Every row gives one point. Each copy is the shape, with its points in the same order, stretched, turned, moved and blurred by noise. Say if it was mirrored as well.
In the rows, zero is written as 128.

Shape:
[[ 96 109 129]
 [142 129  74]
 [146 171 183]
 [ 88  99  76]
 [132 161 129]
 [165  94 136]
 [131 156 140]]
Copy 1, 7 rows:
[[ 96 106 148]
 [102 112  66]
 [146 185 145]
 [ 65  82 113]
 [110 158 112]
 [167  98 115]
 [117 157 122]]
Copy 1 is: only turned
Copy 2 (7 x 3):
[[103 109 109]
 [142 121  60]
 [166 175 152]
 [ 82  89  64]
 [146 160 104]
 [175 103 117]
 [139 158 122]]
Copy 2 is: only turned
Copy 3:
[[ 98 100 118]
 [157 121  78]
 [ 96 174 167]
 [117  83  72]
 [110 157 119]
 [160 114 150]
 [108 151 126]]
Copy 3 is: only turned

Shape, 9 rows:
[[ 99  90 181 150 162 189]
 [104 151  78 140 130 149]
 [ 91 145 147 175  78 133]
 [133 108  59  87 157 118]
 [134 118 118  86 140  84]
 [123 101 143 110 115  99]
 [136 199 130 159  85 119]
 [ 95 108 139 118 157  76]
 [ 92 186 121 125  93 167]]
Copy 1:
[[126  85 163 136 194 195]
 [114 142  81 128 144 136]
 [ 95 119 145 192 124 124]
 [146 122  71  56 115 119]
 [148 120 133  78 108 100]
 [135  97 156 110 103 113]
 [136 157 128 199 118  98]
 [114 113 154  85 142  91]
 [109 175 126 156 124 163]]
Copy 1 is: only turned
Copy 2, 9 rows:
[[ 89  74 174 126 165 186]
 [107 153  85 108 140 161]
 [ 73 146 136 164  99 154]
 [143 109  77  71 146 117]
 [141 108 132  94 133  86]
 [121  98 144 124 114 100]
 [125 192 125 175 112 133]
 [ 86  99 152 109 144  81]
 [115 189 133 116 114 181]]
Copy 2 is: only turned

Shape, 11 rows:
[[ 91  82 205 136  74 125  80 148]
 [135 151  87 137 109 167 132 126]
 [137 163 180 156 120 153 132 117]
 [126 104 131 182  77 116 103 139]
 [184  85 135 209  84 146 153 117]
 [137 118 139 106 121 113  93 111]
 [ 92 145 149 132  96 116 183  73]
 [137 140 133 131 147 162 143 150]
 [ 64 107 112 191 158 102 132  99]
 [107 185 172  92 132 115 150 134]
 [174  97 101 156  83 121 126 130]]
Copy 1 (11 x 8):
[[116  98 168 124  48 177  88 129]
 [117 151  83 127 162 180 157 123]
 [162 144 171 149 144 182 124 116]
 [125 134 100 161  87 166 100 124]
 [193 120  78 179  92 166 122  90]
 [126 152 133  93 110 127 112 112]
 [127 138 158 155 115 146 196  78]
 [152 127 122 124 154 154 148 148]
 [ 95  96 117 191 145  92 130 107]
 [136 171 195 118 136 154 168 149]
 [152 155  64 134  92 149 125 111]]
Copy 1 is: only turned
Copy 2:
[[ 83  87 158 106  88  69 121 109]
 [120 166  70 137 124 142 164 109]
 [ 96 164 150 139 134 130 143  68]
 [114 137 106 159 112  63 126 118]
 [169 144 110 196 109  84 143  66]
 [122 120 121 104 135 135 101 122]
 [ 62 125 125 204 105 172 126 111]
 [132 145 127 120 148 148 174 106]
 [ 72  86 105 192 196 102 143 134]
 [ 82 165 171 126 127 166 139 133]
 [168 147  95 159 105  98 122 127]]
Copy 2 is: mirrored
Copy 3 (11 x 8):
[[126  74 172  99  52  88 122 196]
 [147 149 108 142 118 157 118 112]
 [178 142 136  85 127 110 130 147]
 [136 102 127 164  90  95 134 165]
 [207  87  88 161 119 124 166 166]
 [129  82 139 108 111 101  86 121]
 [142 125 107  76  89  85 175  85]
 [145 130 140 112 147 162 133 139]
 [ 65 110  79 122 132  88 156 149]
 [132 144 185  74 128 100 137  88]
 [165  83 118 176 106 123 126 129]]
Copy 3 is: mirrored
Copy 4:
[[155 136 132  33  74 153 149  85]
 [122 132  95 151 123 134 115 148]
 [182 148 167 127 121 145 143 120]
 [160 119  89 103  83 118 141  82]
 [191  60 116 153  66 130 135  76]
 [123 134 136  83 138 109  99 104]
 [100 163 182 156  79 124 166 101]
 [149 116 132 120 144 138 143 164]
 [107 135 102 126 145 126 207  66]
 [133 184 189 107 135 109 154 166]
 [148  85  97 125  88  96 101 101]]
Copy 4 is: mirrored

Shape:
[[105 180 117 170 105  86 152  93 155]
 [126 138 132 130 110 104 138 174  78]
 [132 186 133 160 109 130 135 104 143]
 [113 161 140 122 173  95 146 133  92]
 [ 82 109 130 156 130 156 175 128 109]
 [118 115 155  98  84 158 171  92 155]
 [156 186 103 139  95 139 150 164 148]
 [169  91 106 137 157 105 136 159 160]
 [ 93 174 162  73 147 109 161 158 109]
 [133 159 123  91 157 134  94 122  76]
 [114 142 172 136 117 152 111 121 148]
 [ 81 159 116  72 176 181  83 184 101]
 [ 76  84 119 134  91 104 163 145 134]
 [ 94 165 107 128 133 162 118 120 160]
 [ 99 109 185 171 114  93 101 124 135]]
Copy 1 (15 x 9):
[[108 140 117 162  82 102 163 197 187]
 [181 138 122 178  83 146 139 126 108]
 [116 138 124 133  93 126 126 197 161]
 [119 146 158 178 137 139 158 132 129]
 [118  77 106 151  89 178 181 142 136]
 [127  96 130  88  69 146 148 119 187]
 [172 171 112 113  82 147 154 198 135]
 [189 121  96 129 179 134 175 141 167]
 [125 177 177 159  90 175 156 105 144]
 [113 150 135 132 137 123 106 106 105]
 [121 117 116 133 108 170 104 146 181]
 [ 98 178  97 123 130 211 117  94 103]
 [156 103  82 162  61 149 186 108 174]
 [ 88 148  88 108 106 159 142 162 166]
 [138  88 102 194 106 149 102 132 201]]
Copy 1 is: mirrored
Copy 2, 15 rows:
[[ 76 139  99 156 143  92 190 167 135]
 [139 192 171 147 115 106 150 132 111]
 [ 99 124 117 132 144 117 179 188 120]
 [ 93 176 175 131 170 118 144 133 146]
 [ 94 134 147 159 104 165 167  93 130]
 [117  96 112  93  87 130 179 121 162]
 [159 158 118 149 130 143 184 203 131]
 [172 136 106 177 169 123 118 109 152]
 [108 195 191 111 129 128 148 155 185]
 [105 176 159  92 156 137  96 153 114]
 [110  92 143 134 113 128 138 164 142]
 [118 195 172 132 114 200  51 171 147]
 [121 156 113 175  77 109 152  86 146]
 [ 96 132 104 137 126 165 124 182 145]
 [ 96  94 152 170 109  60 133 123 133]]
Copy 2 is: mirrored

Shape (16 x 11):
[[160 133 140 120 127 152 119 143 125 120 173]
 [ 53 147  96 110 101 140 111 166 107 105 111]
 [114 110 158 129 136 117  67  77 149 161 117]
 [ 99 179  77 124 114 137 114 102 146  84  97]
 [145 105 131 125 117  71 121 140 179 188 134]
 [125  80 167  90  98 106 108 112 174 168 127]
 [106 149  96  91 130 163 156 136 128  72  88]
 [111 120  77 130 127 109 127 114 105  87 108]
 [ 82 146  72 148 126 170 156 145 120 123  89]
 [119  97 142 134  94 121  91  84 161 181  91]
 [119 139  88 109 123 148 110 136  96 108  72]
 [144 106 195 147  72  99 102 160 181 155 115]
 [160 148 169  92  69 133 145 112 126 145 191]
 [132 135 189 114 137  91 126 128 167 174 134]
 [159 171 142  79  88 133 115 161 135 154 139]
 [125 160 145 117  99 116 152 141  94 127 111]]
Copy 1 (16 x 11):
[[168 126 149 160 137 138 121 135 104  84 120]
 [ 87 157 110 101  78 117 162 113 110  76 128]
 [115 132 139 177 115 127  75 139 148 188  84]
 [ 98 205 101 141 114 120 130  71 136  82 124]
 [140 103  97 185 131  95 133 171 191 152 116]
 [140  74 129 154 119 139 118 138 191 165 106]
 [ 96 168 113  90 149 130 145  72 112  63 145]
 [ 98 174 111 142 120  64 142  65 105  99 141]
 [ 76 179  62 116 113 121 151 117  96  97 166]
 [128 112  92 160 102 127  76 130 168 185 121]
 [105 152  87 107 125  92 114  94  97  93 112]
 [161  94 135 144 107 108  76 187 216 145 136]
 [217 128 151 142 126 162 144 132 142 128 115]
 [145 131 147 154 136 118 128 188 183 171  98]
 [197 127 109 134 125 141 123 156 152  90  96]
 [157 168 123 100 113  94 145 129 120 126 130]]
Copy 1 is: mirrored
Copy 2, 16 rows:
[[123 154 115 104 158 140 164 150 108 122 186]
 [ 71 150  76 119 144 116 139 144 108 127  54]
 [143 113  98 137 122 124  50 126 131 164 164]
 [107 134  61 138 114 159 139 110  78  95  63]
 [186 117  85  93 121  78 109 173 161 144 162]
 [147  78 114  91 150  96  58 158 152 126 172]
 [100 133 131 140 181 155 170 121  95  85  63]
 [120 111  91 150 143 136 159 143  47 127  89]
 [ 98 121  92 150 141 162 181 129 126 154  50]
 [150  72 109 113 107 136  53 136 149 164 140]
 [120 141 138 113 142 149 141 136  74 142  59]
 [136 108 125  76  76  99  89 204 175 117 167]
 [115 120 119  37 134 119 153 108 110  99 221]
 [157 132 121 101 122  74 110 121 175 115 174]
 [133 168 127  23 134 113 148 128 131 102 148]
 [117 125 144  88 107 100 172 114  96 119 115]]
Copy 2 is: only turned
